Each point is reached from the start by the listed moves, each made once or not at all, plus a little noise. Is the number of moves made odd or even? Then give how often each move was made.

Moves:
(1): [45 -2 31 -5]
(2): [ -6  54  26 -10]
(3): [-29 -20  45   3]
Start: [-10  37 -33 -14]
Points:
[-12  34 -31 -15] => even (0, 0, 0)
[-47  70  37 -21] => even (0, 1, 1)
[-39  14  11 -12] => odd (0, 0, 1)

Moves:
(1): [49 18  2  6 -1  5]
(2): [-16  33  18 -12  -4  -3]
(3): [  8 -16  41  -6  10  -1]
(4): [-2  9  5 28 11 -9]
(5): [ 6  6 -3 -3 27  6]
(6): [-6 -1  7  5 -3 31]
Start: [ 21  38   3  26 -15 -24]
Points:
[ 60  77  64  13 -10 -23] => odd (1, 1, 1, 0, 0, 0)
[ 45  99  36  52 -15   2] => even (1, 1, 0, 1, 0, 1)
[28 35 50 51 29  2] => even (0, 0, 1, 1, 1, 1)
[ 24  29  49  46   8 -33] => even (0, 0, 1, 1, 0, 0)
[18 52 11 59 22  3] => odd (0, 0, 0, 1, 1, 1)
[ 19  49  12  57  -4 -32] => odd (0, 0, 0, 1, 0, 0)

Moves:
(1): [ 41  14   4  -8 -17   5  -3  13  16  14   0   2]
(2): [-34  64  -6  11 -10 -17   8   3   8   2   3  13]
(3): [  0   6  40  -5  -7  -9 -10  -3   1 -11   8   2]
(4): [ 11 -13   2  60 -16  -2   1 -10 -27 -21  -9   9]
(5): [ 11   7  13  16  56  14  -3  -9  -2  11 -16   9]
(6): [-19   9  13  -6 -22  73  -2   9  -1  -7 -21 -15]
(7): [-1 -9  9  8 21  1 81 -1 12 11 16 -5]
(8): [-10  -3  10   5   2   2  -7  50  -7  19   5   5]
(9): [ -9  -8  -6  15  -5   1  -9   1  51 -11  -3  -8]
Start: [  9   1  -2   9  22   9 -23 -20 -16 -26  39 -13]
Points:
[ 18 -11  28  82 -18  90  39  41  33 -21  22 -24] => even (1, 0, 0, 1, 0, 1, 1, 1, 1)
[ 16  59  65 111  46   7  35  27  42 -18  46  14] => even (1, 1, 1, 1, 1, 0, 1, 1, 1)
[ 51  -8  22  72  13  16  48  33 -20   1  47   1] => even (1, 0, 0, 1, 0, 0, 1, 1, 0)
[  1  -2  57  14  36   2  39  22  -6  -7  65 -13] => odd (0, 0, 1, 0, 0, 0, 1, 1, 0)
[ 25   3  59  30  94  15  45 -32  -2 -16  47 -12] => odd (0, 0, 1, 0, 1, 0, 1, 0, 0)
[-26  67  18  34 -11  68  45  54  63   0  38 -22] => even (1, 1, 0, 0, 0, 1, 1, 1, 1)
[-19  58  35 108  37  -5 -38 -42  13 -54  23  13] => odd (0, 1, 1, 1, 1, 0, 0, 0, 1)

Moves:
(1): [ 39  10   8 -11 -19  14   5 -11 -14   9   2  -7]
(2): [-16  71  -1  25 -22 -10  12 -11 -17 -18   7   0]
(3): [ -8  -4  53 -23   4 -18   9  -2  -8  -1  -1   5]
(4): [  2  -5  10  70 -22   4 -16 -15 -18  -3   1  -2]
(5): [ 16  20   0  23  47  -3  13  13  -7  -7  -2 -10]
(6): [-11   5  31 -16  13  63 -24  42  14  -5  14   1]
(7): [-23  -9  19  18  -9   8  43   1  29   6 -18 -16]
(8): [ 23   0  -3   5 -21 -26   8  54 -14   7   4   1]
(9): [  4  15  10   6   7  -9 -14   5  37  -5  -2   1]
(10): [  3   9  -2   6  10  11 -21   4 -22  56  20 -19]
(11): [  6 -21  -2  -9 -17 -12  17  -9  12   0  59  -2]
(12): [13  8  0  0 17  4 10 15 -1 13 -6 47]
Start: [ 25   7  -4   7   8 -17   5  12  23  -2 -20   7]
Points:
[ 36  31  21 121  50   7  32  29   7  64 -26   8] => odd (0, 0, 0, 1, 1, 0, 1, 0, 0, 1, 0, 1)
[ 82 120  62  33   8 -68  38  59   0 -14 -14  -4] => even (1, 1, 1, 0, 1, 0, 0, 1, 1, 0, 0, 0)
[ 12  81  43  90 -24  31 -41  28  27  22  81 -14] => even (0, 1, 0, 1, 0, 1, 0, 0, 1, 1, 1, 0)
[ 55 108  19 103 -39  -7 -30 -15 -10  38   7 -20] => odd (1, 1, 0, 1, 0, 0, 0, 0, 1, 1, 0, 0)

Moves:
(1): [ 34   5  -1 -11  -5 -14  18   8 -20 -24 -17  15  -3  10   7 -14  -3  -6]
(2): [  2  48  16   6  22 -26  -4 -17  37   9  -2  29  -4   7  26   5  16   0]
(3): [ -7  -3  44  -7 -12   1  14 -18  -1   6  10   4   1  -9   7  -3 -11   6]
(4): [ 11 -15   3  39   9   0 -16 -12  -3  26   6  11  -8  14 -14  -1   1 -16]
(5): [ -2  15 -11 -18  15  26  -1  -7  -7   7   7  18  -8   2  -5  -2 -11  32]
(6): [-13   5  -3  30 -12  20 -17   6  -4 -13  -7   2  13   4  16   5  20   3]
(7): [-22 -16 -30  13  -5 -16  41   6  14   8 -10  17 -20 -30  26  18  13  -3]
(8): [-29   1  -3 -14  -5   0 -12  32  -3  22 -13  12  -4  17  -3 -14   9  -3]
(9): [  4 -14  -6 -22   3  17  18 -16  44 -15  -8   0  -2  27  10   3 -12  13]
(10): [ 12   1   6 -13  -3   9  -5  -5   7  11  14  12  -7  -8  -2  -4  14 -32]
(11): [ 10  11  -3  20 -18  -4   1  12   6  -2  30  -2 -21  -9  -9  -3  22  15]
(12): [-10 -26 -10  -5 -28 -18 -28 -30   9 -17   1  17  -2  -6 -17 -25  -4   6]
(13): [ -1  -9   9  -9   6  -1  -8  24  15  -7   7  21  18 -19  -7   8   9  -2]
(14): [ -7  -4 -16  -2 -26  -4  15 -11  -6  11  17   6  25  23  -7  15  20  16]
(15): [-22 -20 -17   4  32  -1  -7  19 -12 -23  18 -11   5  10  33   4   0 -20]
(16): [ -7 -10   8 -12  -3  -5 -15  -8   0   8   1  -2 -20  -5   3  31  -3  10]
(17): [-13  -8  19 -21  23  24  -8  -8  -1   1  -1  -2  -4  -1   9 -19  45  15]
(18): [ 10   2   2   1 -20  -9   8   5   2  19  -6 -11  10  -3  35 -28   4  13]
Start: [ 12 -15  -7  25  -6  29 -16  -5  -1   4   8  18 -10 -11  -1  15  28  18]
Points:
[-10 -44 -18 -54 -39  51 -42 -32  53  37   4  62 -51  10  18 -23  24  50] => odd (0, 0, 0, 0, 1, 0, 0, 1, 1, 1, 0, 1, 0, 0, 0, 1, 0, 1)
[-32 -22  63  67   5  19 -21 -24  60  61  11  82 -26 -56 100  33 121  39] => odd (0, 1, 1, 1, 0, 1, 1, 0, 0, 0, 0, 0, 1, 0, 0, 1, 1, 1)
[ 29 -43  -6  35 -50  18 -28 -34  -2  83  44  34  -8   8  11  20  71   7] => odd (0, 0, 0, 1, 0, 0, 0, 0, 0, 1, 0, 0, 0, 1, 0, 1, 0, 1)

Moves:
(1): [ 38 -15 -24   8  -2  36 -12  14  13   2 -14 -13  -9 -25  -6 -14 -21  -6
   2  -1 -11 -11  -8  -4  21  16]
(2): [  2  15  12  -1  -4  -2   3 -28  17  23 -13  15   8  -3  14  -8  40   9
  -1   8 -10  11 -18   9  21  -3]
(3): [ 16  11  51  -7   1   5  10  -2  -7 -30 -10  -6  14 -14  12 -28   0  -7
  -7  -6  -4 -16  10 -24   1  19]
(4): [ -5   3   3  13 -10  25   1  -1  -2  -2   1 -34   3  -6  17   2   1   6
 -13  -7   6 -13 -14   3  -9  -4]
(5): [  4  17   8   4  21  -3 -15  14   0  10  16 -15  -4  -3   5 -15   8 -10
  31   1   1   9 -19 -11   8  21]
(6): [-13  -7   0 -20   8  13 -29  -9 -15  31  34   6 -34   1   8 -26 -30 -19
 -30 -21   8 -11  20  18   3  11]
(7): [  9  -9  -8  17   3  -4  24   8   1  -8   2  21   7  -3   1  15  -7 -47
  -5   5  45  15 -10   4   4 -19]
(8): [ 10  32  11   3 -14 -16   4  29   4  29 -22   7 -18  -5  17  16  12  19
  12   1  13  -2  10   6 -13   8]
(9): [-17   9  -6   1 -15  -1   7  25  -3   2   6  18  -2 -15  12 -22 -19   6
  12   1  -9  -1  12  13  -5 -22]
(10): [ -5  -8  -2   6   3  -1  12  -1   4  16 -14 -12  -6  -2  -7 -14   6  -9
   8   2  13 -10   8 -27  -8  -9]
(11): [ -6 -13 -31 -25 -27 -10  -8  10 -28   6  15 -12   9 -27  20  -6   0  -9
  -9   5   2  -2 -17   7 -30  -3]
(12): [  2   1  -1  32  24  -1   9  17 -23  12  18  32 -16  -5  -4  26  -4  17
  -8  -3 -15 -10 -23 -50 -20 -19]
(13): [-11 -21  26  -4  21   0 -30  16 -10  11 -44 -10  19  11  13  -6   5  22
   6   3  17  19  14  17 -12 -13]
(14): [ 12 -16  16   5  -1  -7   6   3  19  -8  10  -4  -6  17  22  -1  10   4
  -7   7   6  -1 -17  18 -17  -2]
(15): [ -4  -7  -6   9   6 -21   4 -10   6 -10 -22  13 -12   4  14 -11  -4 -10
  22 -20 -23  10 -21   4  -7   3]
(16): [ -6 -16   0   2  -4   8  -1  -2  16   6  11  10  -3 -12  14  20  -2  14
   8   4  -6   6  14  -9   6  16]
(17): [ -2   3  -7 -10  12  -4  -5   9   9  -8  12  -8   2  10   0   3  34   6
   7 -18   1 -12  -3  -5  -8  -8]
(18): [ 12  -4 -14 -13  26  18  35   3 -16  15 -15   1  -8   5  -7   6 -17   8
  14  -7  -2  -3 -26  10   3  21]
(19): [-11  -1   9   3 -11  13  -2  11  -6  -3  -2  10   6  15 -17   1  12  -7
  -1  -4  -6   8  -5 -16   8  -7]
(20): [-11   9 -10  -1   6   7  -2   7  -8 -10  -4  -5 -14  13  10  -4   6  -8
 -11  39  10   0  10   6  17   3]
(21): [ -4   2  -5  -7 -16 -21 -12 -25   6 -23  11  18 -20  21 -14  -1 -11  15
  22 -12  32  14   3 -10  18   0]
(22): [-20  18  24  -5  20 -23   1   7  -2   5  13 -20 -31 -27 -26  22 -13   4
 -35 -10  -6  13  -8 -16  19  -8]
(23): [  9  -4   5  -6  -3   0   7  -9  -9  -4   7  -7  -8  10   7   2  -9  12
  13 -11  -1   3  35 -11  20 -13]
(24): [ -3 -28  15   9   2   6 -15  -3 -17  -6   3   4   4 -18  -9 -13  15   5
   3  11  11  -8  21  25   3  -1]
Start: [  6 -12  -3  -3  44 -24 -16   3   2  13 -17   7  -9 -43  11  -9  32 -12
  16  26  18  -2 -29  18  12 -27]
Points:
[-23   2 -40 -34  42 -12 -27  16 -39  17  14 -11 -31 -68  59 -66  89  17
  70  48  59  -8 -81  66  29 -21] => even (0, 1, 0, 1, 1, 0, 0, 0, 1, 0, 1, 0, 0, 0, 0, 0, 1, 1, 0, 1, 1, 0, 0, 1)
[  21  -55   25   23   74  -47  -18   85  -69   48  -26   59  -40  -37
   38   13   53    4   75   34  121   35 -102   20  -32  -37] => odd (0, 0, 0, 0, 1, 0, 1, 1, 0, 0, 1, 1, 1, 1, 0, 0, 0, 1, 1, 0, 1, 0, 0, 1)
[-14  41  75  10  72 -46  27  28 -28  36 -19  79 -93 -99  31   5  38  70
  25  54  33  -1 -22 -20  63 -14] => odd (0, 1, 1, 0, 0, 0, 0, 1, 1, 0, 0, 1, 0, 0, 0, 1, 0, 1, 0, 1, 1, 1, 0, 1)
[  31  -32  -33   43   90   -8  -36   64  -30   46   -9   65 -102  -73
   43  -15   33  -56    6   16   59  -30  -30   23   13  -34] => odd (1, 0, 0, 0, 0, 1, 1, 1, 0, 0, 0, 1, 0, 0, 1, 0, 1, 0, 0, 1, 0, 0, 0, 1)

Moves:
(1): [ 10  18 -11   1   5  14   6  14  -3   8 -13   6  -8  -7  12  11 -13  10
  13  -6  -6  13  -2   3]
(2): [-18  -7   3   1 -12   4  -5  -5 -12  -9 -11   3  11   9   7  -2  15  10
   3  -2   5  -1  -3   0]
(3): [ -1   2  -7  -1  -3 -14   1  -2   9  -7   5  11  13  -1  15   9   5   5
  -1   8  -1   3  26   8]
(4): [  7  -1   4   0   4  -4  14  -1 -12   6   8   5  -3 -13   0  15   2  -1
  19  -1 -30   3  -6  -6]
(5): [ -9  -9  -9 -11  -5   0   7   9  -2   9 -12   0   0  -5  12   0   2 -11
  -4 -11   9  -1 -11  -3]
(6): [ -2 -16  -3  -5   5  16 -19  -5  -4  15   4  -2   3 -11  14  -3  -1   7
  -8 -10   3  -9   3  11]
(7): [ -3   6  19   2 -16   5 -13  -8   8   1  -3   3  -9  14  12  17  18 -22
  14  20 -10  14  -4  18]
(8): [  4  13   6   4   4 -19 -12  13 -20  15  -5 -27   7 -10  22  -4 -31   6
  11   0   8 -14  -4  25]
(9): [ -8  -6  17  -1 -22  -7  12   9   6  18  19   4   4   2  -1  -1 -14   9
  -3  -4  19  -4  -9  17]
(10): [ -4  -6  -5  -4 -11   2  -3  20  -5 -18  18  -4  15  -8   1  15  11   6
   7   1  -1  -1  -5   9]
(11): [ -8  14 -12  -3  -9   3  -3   1  15   8  26   0  -3  23  -1 -13  10  -1
  18  -8 -14   4   9   4]
(12): [ -7   6  -7 -11   4  12   6  -9  18  -3 -14 -14  20  -8   4 -26  20   4
  16  20   0  17   0   1]
(13): [  9  10  21  -9  20  15 -22  20 -23   4  -6  -2   1  -8   9  -7   6 -10
 -12  13   0   2  -1   2]
(14): [ 23  16  -6   1  -2  -4   2 -17  -1   7   8  23 -28 -24  -9  -6   4 -15
  10  25  -7  12   6 -32]
(15): [ 13   5 -19 -23   5  14   1   3   7   5  -5   5  -2  23  -9   5  -4  10
   2 -16  31 -11 -18  -9]
(16): [  0   9   4  -4  -2 -10  19 -15  -5 -13  26  -3  -6   7   4  15  -7  16
 -17   6  -9  26  -1  -9]
(17): [  4 -11  -5  -4  -8  -8  -6   9   6  -3  -2   2   0  19   7  -5 -14  13
  -1   0   0  11 -14 -17]
(18): [  2 -14   3  11 -18   9  16  -2 -16  -7   5 -21   4   4   5   8   6  -4
   1  -2 -11  -3  10 -15]
(19): [  6 -11  10  23  23  -3   2  -1  -7   4   7   8  -1   3 -11  -6  -4 -16
   8 -13  18  25  -3   2]
(20): [-22  18 -12  21   1  27  -8 -17  24   5   1   2   9   8   7  27 -11   5
  -1  10   5  -2 -16   3]
(21): [ 16 -10 -14   9   8  -1   7   0  -5  13  10  -1 -10  13  -3   1  23  -4
  -9   4  -4  -2   6   0]
(22): [ -5  10  -5  13   5  -3  15   6   6   1  21  13  -3   5  13  -2  17  10
  -4 -11  11 -15  -2 -18]
(23): [ -1   1   6   1  27   7  -8  -5   4  -6 -13   6 -13  -3  10   5  -5   0
   5  12   7 -10  13  -7]
(24): [ 22  -5 -11   9  12   9   6  -2 -14  -8   0   2  -6   6  15 -13  -7  -9
 -15   3   8 -14   0   7]
Start: [-18  -3   4  22  -4 -11  24   4  -4  25  -3  -8 -20   3   6  -1 -11   5
   5  -4   1 -13  -9  -9]
Points:
[-47  43 -15  45  22  29  15   6  -6 -19  64  19  -1  42  85  34  21  38
 -13  27  13 -20  11  -9] => even (0, 1, 1, 0, 0, 0, 0, 0, 0, 1, 1, 0, 1, 0, 0, 1, 0, 0, 0, 1, 0, 1, 1, 1)
[-26 -48  -1  11 -70  17  20  13 -12  36  39 -11   8  49  45  47  46  20
  13  -7  31 -27  -3  31] => odd (0, 1, 1, 0, 0, 1, 1, 0, 1, 1, 0, 0, 0, 0, 1, 0, 0, 1, 0, 0, 1, 0, 0, 0)
[-16  27  14  55 -35 -17  47  25  -7  42  53   9 -14  10  93  14  16  18
 121  35 -12  43   4 -17] => even (1, 1, 1, 1, 0, 0, 1, 1, 1, 1, 1, 1, 0, 1, 0, 0, 1, 1, 1, 0, 0, 1, 1, 0)
[ -2 -10 -43  34  -6  20  37  22  12  29  14 -44  20  49  80  20 -34  45
  17  30  62 -42 -20  13] => even (0, 0, 1, 0, 0, 0, 0, 1, 1, 1, 0, 1, 0, 0, 1, 0, 1, 1, 0, 1, 1, 0, 1, 1)

Moves:
(1): [  3  16   9  -8  18   3  11   1  16 -12  11   0  -6   8  10  12  -6 -21
   0   5  -5   4  -9  -8  10  -9]
(2): [ 24 -13  21  10  12   5   1   8   2 -12   7 -18  20 -14  -6   1  -1  -7
 -10 -10  -8   7 -11  11  -7   1]
(3): [  2  -9  -1  -1  16 -12   5 -13 -12  -1   2  -6  13  -3  12  11 -18 -12
   3  -4  -2  -6   4   8   8   1]
(4): [  9 -14  -4   0  -3   2  11 -11  -9 -11  -8  14  11  -1  -3   4  18   1
 -12  18   0   6  12   3   1  11]
(5): [  8   0   2   3   4   6 -16  10  16  14  -5  -3  -7   3 -35  -8   0 -24
 -10 -33 -16  -1 -17  -2   9   9]
(6): [ -1   2   3   4  -1  -5   0  20 -11  10  -3 -11   9  -4   0  11  -2  19
   7   3  -2  13   9  11  16  -6]
(7): [ -3  -5   2   8 -21 -15  13  -3 -12   4   3   9  -5   8   0  10  -3  -5
  -7  -3   7  -7   3   8  -3  -9]
(8): [ 12 -27  -9   3   7   8 -10   2  -5  -4   1  -3  -1 -16   1   0  13   0
  -1  15   0   1 -10   0 -12  10]
(9): [ 12 -14 -14 -16   1   3   1   1 -22  -2   6  -4  -1  -3   4  -7   3   5
  26  12   6   5 -28   4  -5   1]
(10): [  2   2  12   6  -1  -2  15  12  22   1  -6   7  -1   3  11   2 -10  -1
   9  14  -1   4  -1  13  -6   2]
(11): [  5   4   8 -19  -2   6   3  -4  21  -3  11  11 -22  10   1  -4  -3   4
  -3  -3 -11   3  -1  10  -6  -9]
(12): [  3   6   1   9 -18   2   1 -10  12  -6  13  16   5 -12  -3   5   0  13
  23   0  -6 -16 -13  14  15  -7]
(13): [ -2  16   9   7  -3  -2   5  10   1  10  -5  -2  -1  -4  10  -3  17  18
  -2 -11  -2  -7  -1   4   8   2]
(14): [  1  -6   7 -10   3   0   9  -2  11  -4   1  21   5   5  -3   1  11   8
   2   4   9  -6 -12  -2 -11  -2]
(15): [  1   0  -9  14  -3   0   4  -3  -5  18  12 -13  -7  -3   0 -13  -5  -6
 -10   6   1   4  -5  -1   9 -12]
(16): [  8   1   8 -24   8   2  -2  -1   5  -4 -11  -2   4 -12  -1   4   6  -1
  -7   5  -7   8 -16   1   5  20]
(17): [ 15  11  -9   6  -2   5  12  12  -6   5  10  -4   8 -12 -13  -9  -3  -8
  -6   9 -11   5  -6 -13  -8   4]
(18): [-14  -3  -6  -4   3  11   5  -3 -11  -8   9  -7  -8   6   6   0  -9   1
  -2   5   1 -10  -3  13   0  15]
(19): [ -6   0 -22  -2 -11 -16 -20   8 -12  13   1  -9   0   1   7 -12  -8  13
   4 -14  -2  18 -10  16  -3  -5]
(20): [  1   0   8   4  -9   0  -8   4 -25   3  -4   6  -2  -5  -2  -8  -8  -6
  -7  10  -9   3   1  -4  -2  -9]
(21): [ -8 -10   3  -5  -7   0   5   6   9 -22  -6 -30   5  -1  -8  -4  15 -11
 -15 -10 -23  -1 -10   1   6  -2]
(22): [ -3  -9   3 -20  -7  10  -3   5   9  -5   1  -2   6  -3  12   1   7  -7
  -9  14   5   0   0  -4   3   9]
(23): [ 17   9   0  -6   6  -2 -15   2   3   3   2  -5   0   5   9   4   3   5
  -5   6   2  -2   1 -10   2  13]
(24): [  6   7   0   6 -16  -2  -6  12  -7  -9  -1  -7  -7  -1   9  -6  -5  11
   0 -14  -7  -5  -4 -15  14  -6]
Start: [  6   7 -13  -8   9   1  16 -14   4  -1 -11   7  -1   8  13  -6   6   6
  -6  -9  -2  11  -4  -8   6  19]
Points:
[  78  -10    5  -36    3   11   44   -3   15  -11   37  -31   10  -17
  -13  -19   21  -15  -28  -37  -61  -11 -121   35   29   44] => odd (0, 1, 1, 0, 1, 0, 1, 0, 1, 0, 1, 1, 1, 1, 1, 1, 1, 1, 0, 0, 1, 0, 1, 0)
[ 55  18  -7  23 -18   5  24  18 -21  -4   7   5  31 -22  31 -23   6  34
 -11  17 -39  20 -36  39   8  42] => even (0, 1, 0, 1, 0, 0, 0, 0, 0, 1, 0, 1, 1, 0, 0, 0, 1, 1, 1, 1, 0, 0, 1, 0)
[ 97 -60  -6 -59  41  34   9   1 -29 -43   4 -42  17 -33 -22 -25  23 -44
 -54  10 -83  31 -89  12  -3  85] => odd (0, 1, 1, 1, 1, 0, 0, 1, 1, 0, 1, 0, 0, 0, 0, 1, 1, 1, 0, 1, 1, 0, 1, 0)
[  69  -36   27  -47  -22    3   71   -3   13  -29   28   -4   24  -34
   15  -19   -2  -31  -20   33  -51   14 -100   35    4    5] => even (0, 1, 1, 0, 0, 0, 1, 0, 1, 1, 1, 1, 0, 1, 1, 1, 1, 0, 0, 1, 1, 1, 0, 0)
[ 45 -17  -9 -11 -30 -26  43  47 -26 -18  -2 -59  36 -20  49 -24   1   1
 -12 -24 -41  26 -66  27  15  16] => odd (0, 1, 1, 0, 0, 0, 1, 0, 1, 1, 0, 0, 1, 0, 0, 0, 1, 0, 1, 0, 1, 1, 0, 1)
[ 17 -32  -7 -21  19  -1  30 -24  18 -24 -26   3  25  13 -26  -2  31 -31
 -39 -37 -33   3 -26  -3  20  35] => odd (0, 0, 1, 1, 1, 0, 0, 0, 0, 0, 0, 0, 0, 1, 0, 0, 0, 0, 0, 0, 1, 0, 0, 0)
